Each row is a point. Two turns around zero, p and q, are shown by what they do to some points. Write where each new point lands after one turn and then the other. Backwards means that the second turn is done in reverse. Each puzzle has new turns, and all numbers are rounded.
In the rows, zero is written as 128.

Turn p:
[130  31 107] -> [ 85  40 142]
[130 155 117] -> [137 148 108]
[153 169 164] -> [177 159 142]
[125 147 114] -> [128 143 109]
[102 138 137] -> [112 151 138]
Turn q:
[79 93 99] -> [ 84  88 158]
[159 154 123] -> [136 165 113]
[118  88 124] -> [109  92 119]
[156 177 165] -> [183 167 122]
Where do these land?
p, then q: [119  74 126] -> [127  73 133]
p, then q: [ 86 137  95] -> [108 133 178]
q, then p backwards: [161 123 115] -> [117 148 100]
q, then p: [146 178 177] -> [197 124 107]

Turn p:
[148 173 126 177] -> [149 122  88 181]
[141  92 108 151] -> [113  83 138 133]
[152 113 150 148] -> [154  98 120 122]
[ 70 114 177 111] -> [165 162 186 110]
[128 148  79  53] -> [ 60 176 108  95]
Turn q:
[120  90 133  80] -> [146  89  91 103]
[176 176 102 168] -> [145 161 194 161]
[163 143 115 192] -> [117 145 174 184]
[103 105 159 106] -> [107 105  99 101]
[133 156 172 124] -> [ 99 126 157  95]
[72 99 88 98] -> [153 143  53 122]
Where do these land?
p, then q: [129 118 177 117] -> [153  99 157 109]
p, then q: [152  86 155 141] -> [143  74 118 130]
q, then p: [116 102 152 156] -> [120 126 168 151]
q, then p: [110 161 133 101] -> [118 162 109 105]
p, then q backwards: [ 90 130 158 154] -> [167 146  95 136]
q, then p backwards: [157  85  59 109] -> [147 155 177 193]
p, then q: [141 214  62 118] -> [134 231 111 162]

Turn p:
[107 132 113 224] -> [193 196 137 159]
[175 103  77 137] -> [154 103  72 161]
[ 99 114 113  87] -> [ 83 113 139 151]
[150 114 176  92] -> [122  80 148  89]
[113 155 116 143] -> [123 163 121 128]
[123 149 172  85] -> [ 93 113 151  80]
Turn q:
[179  84 157  91] -> [112  52 101 123]
[124 124  61 145] -> [138 152 140 191]
[130 142 146  99] -> [125 126  98 107]
[131  86 116 169] -> [119 109 178 154]
[161 168 138 130] -> [175 123 111 110]
[ 43 163 150 134] -> [ 99 205 140  83]
Where do these land?
p, then q: [126 181 169 149] -> [137 136  63 104]
p, then q: [ 53 111 108 124] -> [138 161 178  76]
p, then q: [156 151  84 132] -> [146 153 125 176]
q, then p backwards: [187 105 112  89] -> [173  84  91 107]
p, then q: [119  91 167 146] -> [129  81 134  95]

Turn p:
[110 194 130 154 167 130] -> [116  96  58 124 146 151]
[174 140 104 105 150  71] -> [149  84 140  67  98 129]
[ 79  98 162 158  97 136] -> [127 184 122 152 168  95]
[ 80  82 186 170 143 189] -> [157 167 110 218 176 108]
[167 134 123  68 101 114] -> [125 127 181  90 109 166]
[102  89 106 107 117 142] -> [104 129 169 151 137 103]
[183 158  86 133 122 113] -> [119 109 118  94  64 143]
Turn q:
[117 101 194 113 124 151] -> [140 118 180  82 122 158]
[152 183 115 103 109  72] -> [119 165  61 140 147 166]
[134 115 104  91 161 178] -> [156  81 124 138  77 124]
[125 109 134 216 140  91] -> [122 163 146 116 185  60]
[161 133 140 160 126  84] -> [144 177 115 120 162 116]
[117  94  68 148  92  88] -> [ 77 177 122 161 108  87]
[137 152 168 112 109 186] -> [156  94 163 139 137 182]
[ 81 138 101  82 163 175] -> [112  48 112 128  87 131]
Where do these land?
p, then q: [184 118 160 152 174 165] -> [174 165 159 188 136 111]
p, then q: [163  88 125 118 130  90] -> [148 172 129 109 122 168]
p, then q: [104 135 122 166 166  61] -> [122 164  74 115  72 105]
p, then q backwards: [ 93  97  96 174 105 143] -> [119 105  67 160 120 102]
q, then p: [149 164 173  69  69 122] -> [ 96 135 116 207 114 184]
q, then p backwards: [ 37 110 136 113 107 119] -> [105 161  57  85  99 121]
p, then q: [197  91 118 119 121 184] -> [139 158 192 161 176 158]
q, then p: [119 154 113 139 139 132] -> [132 112 127 135 122  98]
q, then p: [107 194 108 102 142 135] -> [107 108 143 175 105  80]

Turn p:
[153 154 159 191  98 154 184 162] -> [ 91 101 148  92 188 136 106 193]
[109 160 187  98 120 130 117 151] -> [120 110 158 136 104 173  78 123]
[133  89 187 119  72 122 170  95] -> [172 159 186 142 172 170 129 158]
[130 182  97 130 176 165 119 123] -> [ 71  86  93 128 114 131 154 103]
[162 133 111 198 123 154  94  91] -> [106 109  95 180 175  84 143 152]
[180 107  94  86 146 134  79  89] -> [177 117  64 168 121 132 160  95]
[ 90 125 114  97 151 101 104  96] -> [129 158 133 150  94 123 141  76]
[115 150  82  86 176  82 165 150] -> [114 153 106  57 101 135 139  69]
[162 152  92 123 112  98 125 177] -> [128 141  69  87 123 127  94 141]
[ 99  75 163 172 153  96 169 166] -> [146 128 199  77 148  76 107 127]
[ 75  81 121 107  80 172  82 109] -> [154 147 154 190  66 121 157 172]
Turn q:
[107 111 166 149 131 114 132 165] -> [118 168 143 158 147 109 127 103]
[114 133 147  77 142  90 204 126] -> [ 76 164 132 120 123 204 149 112]
[138 106 108 139  58 187  71 160] -> [183 116  88 129 108  45 170 128]
[185  88  56 172 105 167 128 125] -> [158  97  31 117 122  95  91 139]
[139 119 172  88 156 120 105 160] -> [ 96 154 155 123 167 111 162 154]
[ 83 121 136 108 161  93 132  87] -> [123 121 174 101 153 172 120  98]
[184 124 119 172  72 163  99 101] -> [202 107  81 153 118 105 122 168]
[117 178  90 122 156  61 161 107] -> [100 138 159  92  87 183  74 131]
[ 84 172 159 125 171 156 121 121] -> [ 96  87 190 159 127 128 138 118]
Where do these land?
q, then p: [149 155 125 111 161 154 173 170] -> [ 92 162 163 118  87  98 132 154]
p, then q backwards: [105 149 127 195 166 102 142 181] -> [115 124  77 127 192 121  88 173]
q, then p: [134 103  98  90  68 179 110 141] -> [152 182 101  71 151 149 163 132]
q, then p: [ 82  89 155 134 141 111 140  86] -> [127  82 140 162 155 136 167  96]
q, then p backwards: [153 153  74 128 119 177 169  90] -> [160 162 115  89 141 181  92 168]
p, then q: [136 117 148 137 147  79 133 152] -> [140 121 158  98 151 135 134 166]
p, then q backwards: [101 101 171 126 100  63 107 105] -> [105 129 166 188 117  70 117 140]
q, then p: [138 129  61  48 108 172  70 107] -> [215 167 132  59 104 173 152 129]
q, then p: [155 123  86  85  75 139 110  85] -> [178 128  88  83 122 167 158 157]
q, then p: [103 169 190 151 137 107 112 154] -> [ 96 112 168 146 167 126  69 130]
p, then q: [153 121 174 203 185 126 143 135] -> [113 146 165  98 219 145 108 115]

Turn p:
[104 156 167 181 126 189 109 155 103] -> [192 133 156 100 100 107 165 167 164]
[127 112 144 114 140 152 100 149 149] -> [158 141 130 149 159 136 123 144 145]
[132  95  97  95 167 139 129 123 125] -> [119 178 118 142 137 156 101 131 109]
[ 86 139 161 136 180 119  76 138 104] -> [161 171 139  89 171  77 131 141 129]
[126  88  88 152 143 118 115 135 138] -> [121 141 126 155 132 126 128 159  78]
[166 225  92 138  96 106 149 139 134] -> [111 101 109 159  63  81 155  62 150]
[100  95 110 121  52 145 118 139 102] -> [105  99 199 143 110 137 101 164 138]
[161 146 151 105 126 107 135  74 136] -> [105 116 118 109 150 153 149  71 132]
[169  82 142 121  90 123 194 138 127] -> [129  68 113 127 103 189  90 126 112]
[109 143 128 116 160  82 157  89 162] -> [ 77 132  71 105 154 119 137 114 124]
Turn q:
[112 136 134 111 119 128  95 186 125] -> [115  94 109 126 151 146 166 134  93]
[ 77  98  77 138 167 186 167 150 145] -> [137 135 188 128 126 202  85 155  88]
[146  60 131 172 138 160 169 111 124] -> [145 114 171 121 147 119  51 150 155]
[118  88  62 119 184 132 148 166 142] -> [117 114 136  96  92 186  83 169  89]
[159 163 170 149 125 116 156 115 134] -> [116 153 106 160 143 111 129 135 179]
[159 170 134 148  78 106 109 114 109] -> [126 154  88 146 147  69 142 107 123]
[158 134 144 168 115 136 105  84 156] -> [105 164 150 111 149  78 126 121 155]
[102 165 162 109 129  77  81 119  98] -> [140 126  78 109 131 132 186  76 143]
[ 97 108  80  86 158 155 147 143  97] -> [176 114 142 123  92 177 118 148  86]
[117 145 150 106  80  80 119 116 143] -> [103 114 109 154 112 103 157  75 135]
[163 141 162 102 114 132 113 103 137] -> [128 127 132 135 118  86 165 136 159]
Where do these land?
q, then p backwards: [138 119 130 173 116 135 152  68 178] -> [ 92 153  99  67 116 131  98 131  89]
q, then p backwards: [145 143 168 100 138 191 105  94 108] -> [110 148 160 169 127 176  71 136 129]
p, then q backwards: [ 96 114 137 112 108  66 191 146 155] -> [169  81 126 151 124  72 134 183 135]
p, then q: [119 132 116 152 110  98 119 128  94] -> [146  95 106 132 126 122 134  96 144]
q, then p: [152 111  97 138  77 135 106 157 125] -> [127 139 150  96 134  99  92 124  82]
p, then q backwards: [ 98 121 105  83 167  96 162 109 134] -> [144 146 102 187 138  83 129 143 151]
p, then q: [150 124 127 127 112  77  94 165 141] -> [136 123 103  74 136 118  94 111 155]
q, then p: [107 180 136 109 153 181 114 129 125] -> [163 122  87 110  76 142 126 114 157]
q, then p: [183 115 116 169 118 104 157 139 134] -> [121 143 144 160 156  67 127 142 109]
p, then q: [ 91 123 147 117 182 197  79 143  87] -> [ 90 156  82 161 130 120 195 184 155]

Turn p:
[157 176 124 110  93 134  89  96 100  63 108] -> [132 111  44 112 124 125 189 116 127  95 141]
[176 138  94  90 151  83 153 119 163 174 163] -> [117 175 139  97 151 154  88 100 180 154 178]
[ 87 109 124  82 130 158 141 104 123  94 170] -> [123 120 112 159  69 110 111 162 168 108 142]
[ 74 129 127 105 123  92  93  86 108 132 150] -> [151 152  93 115  67 115  89 114 116 109 120]
[124 117  83 125  96 163  84 191 112 143 113] -> [136  88 123  91 114 133 154 166 113 199 110]
[164 123 142 171 147 159 160  83 169 169  71] -> [160 111 165 131 224  98 114 113 142 100 118]
[123 106 182 130 202 155 127 165 138 103 152] -> [114 134 134 220 140 163 108 165 111 135 126]
[ 75 166 172 177 117 165 110 149  94 109 133] -> [137 105 122 187  95 106 169 107  88 135  74]
[152  92 157 176  80  74  93 116 128 158 166] -> [163 131 166 103 107 140 121  83  58 123 182]
[124  91  96 156 163 108 164 153 134 137 139] -> [ 75 130 169 125 140 123  87 138 117 146 133]
[166 144 116 113  86  71 133 114 181  97 108] -> [124 185 120  76 152 119 170 129 129 100 175]
[114 146 120 101 149 174 189 158  86 158  60] -> [106  94 148 120 154 150 135 143 188 128  35]
Turn q:
[ 65 124 148 151 134 171 122 145 164  95 157] -> [180 142 111 116 108 108 130 206 125 131 140]
[106  89 129 153 183  92 171  83 172 164 102] -> [ 89  74 114 129 148  96  87 142  65 155 175]
[158 117 111  86 161 128  83 160  94  85 131] -> [164 161 141 130 114 145  81  85 141  78 107]
[173 168 135 169 102 162  80  99 157  87 153] -> [132 146 190 134 126  87 127 165 187 144  78]
[180 138 176  97  82 121 159 160  78 129 188] -> [181 118 131 133 171 172 188  83 138 136  66]
[111 128 125 123 102  80  73 155 160  85 135] -> [169 156 168 139 112 153 103 131 167 152 174]
[171  94 162 133 125 133 131 121 118 146 120] -> [129  89 138 110 118 125 127  97 115 147  92]
[ 83 115 129 174 160 161 153 180 160 160 108] -> [118 145 109  66 111 128 132 182  65 135 150]
[130 115 102 122 108 120  75 122  72 151 138] -> [121 167 121 164  84 128 137  76 134 137 113]
[101 160  77 162 115 132 173  70 156  99 114] -> [ 86 121 132 143 160  64 153 168 153 108 177]
[ 96 188  77  76 147  78  94 115  83 167 125] -> [ 75 183  99 208 134 180 112 102 133 107 150]
[ 87 154 153 146 112 183 147 105 158 121 100] -> [109  99 111 112 107 113 153 203 148 119 129]
[150 126 140 144 150 138 173 115  77 151  73] -> [ 79  85 131 116 119 128 154 104  84  85 110]
[181  75 129  56 110  92 155 163 145 151 148] -> [159 107  98  89 177 165 105  49 140 160 128]
Where do these land?
q, then p: [157  95 155 176 149  76 110 110 131  91  88] -> [177 117 147 151  92 171 123 118  79  81 151]
q, then p backwards: [127  92 117  68  87 173 170 103 124  90 156] -> [144 181 113 101 108 180 111  56 125 125 100]
q, then p: [ 71 191  83 162 151 109 131 108  87 112  93] -> [ 70 138 138 184  73  93 173 103  93 129 115]
p, then q: [ 92 123 107 129  96 147 129 155  93 118  93] -> [125  99 108  94 111 157 144  97 132 116 166]
q, then p backwards: [189 162 177 145 123 132 115 132 136 171 146] -> [113 137 125 140 147 137 148 198 103 168  88]
q, then p backwards: [165 138 176 143 162 120  65 145 141  98 143] -> [ 82  83 159 120 143 130 143 146 128 197 121]
p, then q: [ 93  62  95  85 107 194 152 150 180  94 108] -> [185 149 151  55 147 204 128 126 102 161 162]
p, then q: [156  94 171 134 195 139 116 121 125 134 121] -> [141 160 156 117  84  94 105 142  97 108  89]
q, then p: [106 127  47 123 130 127 163 129  71 119  94] -> [ 70 148  94 145  79  78 131 104 143  91 149]
p, then q: [115 111 138 165 121 123  91 111 130 149 160] -> [128 129 148 163 116 121 143  85 127 147  98]
p, then q: [144 144 149 124 131 103 167 162 131 146 188] -> [119 110 115 148 125 116 161 190 134 163  98]
p, then q: [130 136 180  89  89 141 182 118 168 164 160] -> [140  82 172 105 174 128 133 180 156 163  91]
q, then p: [146 169 167 100 144  70  51 137 146 194 139] -> [214  74 131 156 152  94 129 115 112 175  71]
q, then p: [103 149  31 149 107 138 147 111 129 111 104] -> [ 83 206 119 152  81  95 130 103 137 131 140]
